Each row of a before or after table is a point. One or more steps were done to the points. Then noise was added and the rows were shuffled. The steps act on columns, c1 being the first. What was done? A step turns or swaps two columns, mirrors them in a line or flattens them onto one, adds a multiple of one to another, or multiplies or shifts one. Angles are multiples of 10 degrees, from the lower column toward the higher: turns from -170 to 170, lines from 10 to 170 but not 90. Use the fewest steps. Two steps may share a column if one is a turn and the other turns, adds or multiplies; they go together, in the order done. Otherwise the lowest column goes first.

Before, 8 rows:
[[ 29  32  -2]
 [-72   5  35]
 [-57   2  14]
 [ -3   0 -39]
 [ 13  29  -3]
 [ 39  51 -23]
 [ 19 -32  -9]
 [ 24  17  -1]]
After:
[[-59  -7   7]
 [ 21 -44   4]
 [ 12  16  -3]
 [ 22   7  -7]
 [-79  -4  -7]
 [ 28  22  -9]
 [  8 -13  39]
 [ 45  41   8]]
Steps: mirror c1 and c3 in the line at 170 degrees; shift c2 by -10

Before:
[[-11  34   0  41 -23 -22]
 [ 26  40  55  -1 -27  36]
 [  1  61 -39  51   2  31]
 [ -5 -28  18  59   9  61]
 [  6 -40 -38 -10  39 -12]
 [-17  23  55  10  35  12]
 [  2  24  42  22  13   3]
 [ 27 -18  50   3  17  -8]
 [ 38  -2 -30   8  10  58]
 [-52  50 -16   2  15  -6]
 [-54  32 -29   8 -15   2]
 [ 31   8 -10   5 -25  -2]]
After, 12 rows:
[[-22  47 -50 -13 -27  26]
 [ 45 -25 -47  24  15 -16]
 [ 30  -7 -33 -30 -23 -33]
 [ 51 -35 -26  21 -16  -7]
 [-10 -31  46   6  39 -22]
 [ 34  22  24 -48   9  51]
 [-22  53  10 -16  16 -19]
 [  9  38 -30 -20  13  -7]
 [ 19  50 -33  -1  34   3]
 [ 24 -49 -53 -45   2  21]
 [-28 -30   8 -27  11  48]
 [-24 -12  -6 -19 -26 -12]]
Steps: turn c1 and c4 by -150 degrees; turn c2 and c3 by -100 degrees; shift c6 by -10

Before (9 x 11):
[[ 25   1   7  11  -7 -10 -10  20 -13  -4 -13]
 [-13  26  24   0 -54   3 -11 -11   9   0  95]
 [ 10  32  -2   1  -1  31  20  -6   2 -28 -18]
 [-10 -11  20 -76  -8 -19   9  29   9 -46 -20]
 [-64  -9  21   7   9  10   7  -7   8 -35 -17]
 [ 23  24  10  10  12 -24 -38   1  11 -11  12]
 [  8  20  21 -11  11  -7   8   0 -10  10 -18]
 [  8 -15  25  13   6  28  22  -1  16 -20  34]
 [ 18  25  12   3   4  45 -15  12  18  -7 -19]]
After:
[[-13  28  24   0 -55   2 -95 -11  10  -1   6]
 [ 25   1   7  11  -7 -11  11  19 -13  -3 -13]
 [  9  20  24 -11  11  -6  20   0 -10  10   5]
 [ 23  24  10   8  12 -24 -18   2  12 -11 -35]
 [  7 -16  25  14   6  29 -29  -1  17 -20  28]
 [ 10  32  -1   1  -2  30  20  -7   1 -28  17]
 [ 19  25  11   2   3  47  17  13  19  -7 -18]
 [-65  -8  21   7   9  12  19  -8   9 -36   6]
 [-10 -12  20 -76  -8 -18  21  29   9 -45   5]]
Steps: turn c7 and c11 by 80 degrees

Before:
[[-28  25  -8   9  18  12 -17  95  14   1  10   2 -21  -8]
 [ 46 -13 -36 -10  -5  -3 -11  -6  20  12  -1  -1 -14 -17]
 [  9  28  13  -8  12  19   4 -14 -23  12 -50   4 -24 -21]
 [ -5  33  11  -2   7  -4 -10 -27 -12  -1   4  22 -18  51]
 [  1  19  27  -8   6 -13   4  -4  31  19   1  15 -26  27]
 [ -3 -14 -22   6 -14 -12 -10  -2 -21  21 -41  -3 -18 -10]
 [  6  29  15  -5   2  17  50 -25  11  61  -5  -1  42   0]
 [ -2  26  12   3 -16  -5   4   6 -23  -1   9  44 -14  29]]
After, 8 rows:
[[  8  28  13  -9  12  20   4 -14 -23  11 -51   4 -25   0]
 [  1  19  27  -9   6 -13   3  -6  31  20   0  15 -26   0]
 [ 47 -14 -37 -10  -5  -2 -11  -7  19  13   0  -1 -15  -1]
 [ -5  33  11  -2   7  -3 -11 -28 -11   1   3  23 -17   0]
 [ -2  27  12   3 -16  -5   4   6 -24  -3   9  45 -13   0]
 [ -3 -15 -23   7 -14 -12 -10  -3 -21  21 -41  -5 -17   0]
 [-29  24  -9   9  19  12 -18  96  14   2   9   2 -20   0]
 [  8  28  15  -4   2  17  50 -24   9  61  -5   0  41   0]]
Steps: multiply c14 by 0

Before (10 x 20):
[[ -6  72  42  18   9 -36 -47 -10  16 -11   0 -13 -31 -31 -24  13  29  -5
   23  36]
 [-20  18 -22  46 -15  -6 -21 -52   2  10 -23  -6   2  -2  32 -19  25 -28
  -31 -37]
 [ 14   9  -2  14 -52  -5   7 -27  -5 -33 -48 -25  -5  33   5  20  -5  13
   34 -16]
 [ 24  33   9  15  -5  33   1  -9  27  -5  10   7  -9 -24  28 -10 -15 -59
   12  28]
 [-42  66 -12 -22 -20  41   6  -3  -3 -43   4  16  24  -3  43  -2  10   4
   43 -13]
 [ 10   6  13  12  -3  39   9 -38  -9 -38 -40 -27 -10 -34 -22  37  42 -25
   34   0]
 [ 13  21  30 -25 -25  19 -48   0   5 -59   6  17 -32   4  29  -8  56   7
   30  -6]
 [  7  17  24  22   1 -33  28 -25 -26   7 -18 -51   1  -5  20  -8  -9 -35
  -38   0]
 [ -2  69 -24 -28 -34  15  -9   4   4  -1 -29  -4  15  25   4  -3  20 -58
  -18  17]
 [ 22   7  15  25 -27  13  30  -3 -38 -12 -39   5 -14 -13 -11  19  40  15
  -27  28]]
After:
[[ 24 -11   9 -30  -5 -21   1  -9  27  -5  10   6  -9 -24  31  -9   7 -59
   13  28]
 [ 10 -39  13 -29  -3 -28  10 -37  -9 -38 -41 -27 -10 -33 -44  37  18 -24
   34  -1]
 [ -2  95 -24  17 -34 -28  -9   4   4  -1 -28  -4  15  25 -10  -3  17 -58
  -19  18]
 [ 22 -35  15 -28 -26   1  29  -4 -39 -14 -38   5 -14 -13 -33  19  24  15
  -27  28]
 [-42  64 -12  -2 -20 -46   5  -3  -3 -43   4  16  24  -3  27  -2  35   4
   43 -12]
 [ 15  -6  -2  -9 -52  11   7 -27  -5 -34 -48 -26  -5  33   7  21   0  12
   34 -16]
 [ -6  76  42   2   9  41 -47 -10  16 -11   1 -13 -31 -32 -37  13   7  -5
   23  36]
 [ 13  39  31  12 -25 -28 -49   0   4 -59   6  17 -31   5 -14  -8  61   6
   30  -6]
 [  8  13  25  -3   1  40  29 -25 -26   7 -18 -50   1  -5  21  -8   5 -35
  -38   0]
 [-20 -37 -22 -36 -14  28 -20 -52   2  10 -23  -6   2  -2   9 -19  40 -28
  -31 -37]]
Steps: turn c4 and c6 by 150 degrees; add 1.5 times c4 to c2; turn c15 and c17 by 40 degrees

Before (12 x 32):
[[ -5  23 -13 -30  17   0  30   3 -62  22   4  15   6 -49  12  41  39  15
   20  36 -51 -13  42 -16  -4   5 -24  11   8 -17 -50 -10]
 [ 17  20   2 -12  69   0  12  -3  -2  13  21   1 -14 -83 -14  10 -38  30
   33   1 -30  -8 -12  -6  10  31 -41  11  13  -1  61  28]
 [-15  -8 -28 -40  -3   8  16  32 -25  15 -24  11  42 -27   1  30  44  47
   -2  26 -18  -6  27  19   0  30  12  20  -3  19 -41  30]
 [  7  -7  -4 -40  21 -17  11  -5 -34  38 -12  10 -12  -1   0 -28  21  45
   -2  31 -19 -13  10   0  -4  24  -5  -3   0  16 -78   9]
 [-13  27   3 -20 -11 -14 -26  30   2 -32 -11   7  39 -11  22  -4  25 -15
  -17 -43  14 -19 -95 -19 -44   8  34 -21 -24  31   9 -40]
 [ -9 -41 -27 -23  21  23  20  12 -10  28  15   8 -22 -10   4  16  42  42
  -11   5 -29  13  34 -28 -17  15 -33  12  16 -16 -21   5]
 [ 17  -9 -52 -14  -5   5  49   5  -6  29   1  17  -4 -47  -1  19  27  45
    9   7   8 -17  36  -1   9   3 -13 -31  -1  18 -48 -21]
 [ 26  31 -41 -42  30  15   1   6  25  16  47 -54 -11 -37 -13  12  -1  32
   59   6 -34 -26  11 -32 -14   8 -65  21 -14   1  25  30]
 [-43  31  14 -40 -10 -24 -18  48   5 -35  13  14  25 -18 -19 -23   5 -41
  -13 -16   8   0 -26 -13 -16  25   4 -16 -68  29  29 -33]
 [ 14  -1 -24 -14 -27 -23  16  14 -26  -3 -23  16 -10 -29 -17  -9  45  61
  -34   2  -1 -24  29  -7   8  -8   2  21   9 -43 -69  25]
 [-36  54  27 -37  -9   5 -24  30  15 -38  -8   1 -26  18 -22  20  34 -36
  -33 -19  24 -20 -67  12  -2  35  61 -12 -36  19   4 -24]
 [-33  63   8  12 -52 -21 -31   6  11  -6   9  11  17  43 -14   0   2 -10
  -47 -18   4  -2 -63 -24 -18  20  55 -21 -43  39  30 -17]]
After:
[[-41  32  16 -35  -9   9 -18  48   1 -35  15  16  24 -15 -14 -23  23 -42
  -13 -17  10   1 -25 -11 -17  23   5 -15 -71  26  29 -30]
 [  7  -3  -3 -42  23  22  13  -5 -34  37 -12   9 -14  -2   4 -24  16  46
   -2  30 -18 -15   9   1  -3  22  -6  -4  -1  16 -80   9]
 [-11  28   2 -21 -10  28 -26  28   3 -35 -11   5  38 -11  23  -7   7 -15
  -17 -47  12 -18 -93 -20 -47  12  33 -20 -24  31   9 -41]
 [ -3  24 -12 -31  18  36  31   4 -60  22   6  17   5 -46  11  44  -4  17
   21  36 -52 -13  42 -19  -2   6 -27  11  10 -17 -47  -7]
 [ 17 -10 -53 -12  -5  25  49   6  -6  30   4  17  -5 -49  -2  21  -8  41
   10   6   9 -20  37   0   9   5 -13 -33  -1  18 -49 -20]
 [ -9 -43 -25 -21  21  37  19  12 -10  28  17  12 -26  -9   5  16 -30  42
  -10   5 -30  11  32 -26 -17  15 -34  10  15 -15 -21   6]
 [ 11  -1 -27 -12 -27  49  17  14 -23  -3 -23  18 -13 -29 -19 -12  15  62
  -31   2  -2 -22  30  -6   7 -10   4  23   8 -41 -69  21]
 [-13  -6 -28 -39  -2  44  17  30 -27  18 -22   9  40 -27   0  28 -16  46
   -3  31 -17  -6  29  17  -1  28  10  21  -4  19 -40  32]
 [-31  65   7  12 -54   7 -33   8  10  -6   8  14  13  49 -13   1  18 -10
  -47 -18   1  -2 -62 -25 -18  21  55 -24 -42  38  29 -20]
 [-37  54  26 -42  -8  33 -22  30  17 -37  -7   2 -22  19 -23  21 -12 -39
  -36 -20  25 -22 -67  15  -1  35  61 -12 -35  17   3 -26]
 [ 18  19   2 -11  65 -39  10  -4  -2  16  23   1 -14 -81 -14  12   5  29
   35   2 -30  -6 -15  -6  10  28 -42  14  11  -1  59  31]
 [ 26  34 -41 -44  31  -8  -3   9  26  16  45 -54 -11 -35 -13  14 -13  27
   60   8 -34 -28   9 -33 -15   7 -68  20 -12   4  25  30]]
Steps: turn c6 and c17 by -100 degrees
